Every row gives one point. Each copy is the shape, with its points in the same order, stretched, turned, moved and blurred by noise. Is it also mirrored, or only turned?

Shape (8 x 3)
[[-23  25 -34]
 [ 23 -38  19]
 [ -9  36 -11]
 [ 13  -1  23]
 [-23  34 -21]
 [-21  33  22]
 [-16 -25   7]
 [ 11  39   1]]
Copy 1 (8 x 3)
[[-15  14  55]
 [ 30 -20  -9]
 [-22  27  30]
 [  3   4  -9]
 [-24  20  41]
 [-45  20  -3]
 [  0 -29  12]
 [-18  37  10]]
Copy 1 is: mirrored
Copy 2 (8 x 3)
[[-16   1 -40]
 [ -9  15  60]
 [  5 -12 -27]
 [  6  -9  30]
 [ -8 -12 -37]
 [ -2 -39  -9]
 [-34  -4  27]
 [ 25  -9 -13]]
Copy 2 is: mirrored
Copy 3 (8 x 3)
[[-43   6  24]
 [ 34 -35 -15]
 [-14  20  24]
 [ 38   1   8]
 [-36  25  27]
 [  7  44  11]
 [  6  -5 -28]
 [  6  23  41]]
Copy 3 is: mirrored
Copy 4 (8 x 3)
[[  0  34  -6]
 [ 32 -35  42]
 [-13   8 -13]
 [  0 -31  19]
 [-15  25  -9]
 [-40  -6   9]
 [ 11   4  46]
 [-15 -16 -21]]
Copy 4 is: mirrored

Shape (9 x 3)
[[ -2 -28  11]
 [  0  38   2]
 [  1   4  -9]
 [ 30  -3 -10]
 [ 34  34  35]
 [ -1 -10   2]
 [ 53  -5 -26]
 [ 48  20 -17]
 [ -9  15  10]]
Copy 1 (9 x 3)
[[ 24 -13   8]
 [-22  30   1]
 [ -1   3 -10]
 [ 26  30 -21]
 [  8  57  26]
 [ 11  -1  -2]
 [ 38  43 -40]
 [ 20  59 -27]
 [-11  10   8]]
Copy 1 is: only turned
Copy 2 (9 x 3)
[[  3  33  23]
 [ -5 -23  -4]
 [  3   7  -5]
 [ 32   7   4]
 [ 23 -34  30]
 [  4  15  12]
 [ 58   8 -10]
 [ 48 -14  -9]
 [-13  -5   8]]
Copy 2 is: mirrored
Copy 3 (9 x 3)
[[  7 -33 -10]
 [-14  33  25]
 [  2  14  -1]
 [ 30   8  -1]
 [ 11   9  60]
 [  3  -8   2]
 [ 60  15 -14]
 [ 54  28   9]
 [-17  12  15]]
Copy 3 is: only turned

Shape (10 x 4)
[[-24  14  27  13]
 [ -8 -18 -31   2]
 [  3  -6  17  21]
 [ 13  30  12   5]
 [ 34 -31  -1 -40]
 [-11   7 -28   4]
 [ 36  21   3   9]
 [ -1 -11   6 -21]
 [ 10   7 -10  14]
 [ 22 -13  22 -15]]
Copy 1 (10 x 4)
[[-14  11  34  -9]
 [  5 -16 -27  22]
 [-15   4  -1 -28]
 [ 10  30   3 -12]
 [ 60 -14 -40 -26]
 [  3   3 -14  29]
 [ 13  30 -26 -19]
 [ 29  -7  -1  -6]
 [  1   9 -21   1]
 [ 31  -1 -12 -36]]
Copy 1 is: mirrored
Copy 2 (10 x 4)
[[  6  24  -5 -19]
 [  5 -37 -18  -7]
 [ 13  -1  13 -11]
 [ 13  18  -2  17]
 [-29 -37  14  28]
 [ 12 -20 -28   1]
 [ 20   1  11  28]
 [-18 -14  -5   4]
 [ 18 -11  -4   6]
 [-13  -9  20  12]]
Copy 2 is: mirrored

Shape (9 x 6)
[[-13  42 -10  -5   0 -11]
 [-17  13  -6 -14 -38 -19]
 [-18  30  16  30  -5 -15]
 [  6 -30 -10  -6  -1 -19]
 [-13 -20  26 -17   3 -12]
 [  4 -26  20 -18 -19  35]
 [ -8   1   7 -11 -22 -22]
 [ 30  22  -5 -15  -7 -14]
 [ 60 -20   0  -8  -5  -1]]
Copy 1 (9 x 6)
[[-51   9  20  23 -23  10]
 [-33   2 -14   0 -38 -15]
 [-30  37  41  14 -21 -20]
 [ 23 -30 -17  -7  -2 -13]
 [  0  -8 -14   1  24 -44]
 [ 23  31 -47 -39  10 -22]
 [-18  -3 -12   5 -20 -27]
 [-16  -1 -28  28 -31  15]
 [ 36  -3 -59   3 -21  11]]
Copy 1 is: only turned
Copy 2 (9 x 6)
[[  2  24   0  26  -9 -13]
 [ 16  19   0  10 -35  29]
 [-21  22  18  11 -27  -1]
 [ 10   7   2 -22   3  25]
 [  5   4 -10 -24 -26  -4]
 [ 24 -48 -17  -3 -20  -5]
 [ 10  21   5  -4 -29  21]
 [ 26  17  21   6  -6   5]
 [ 36 -13  37 -17   6  19]]
Copy 2 is: mirrored
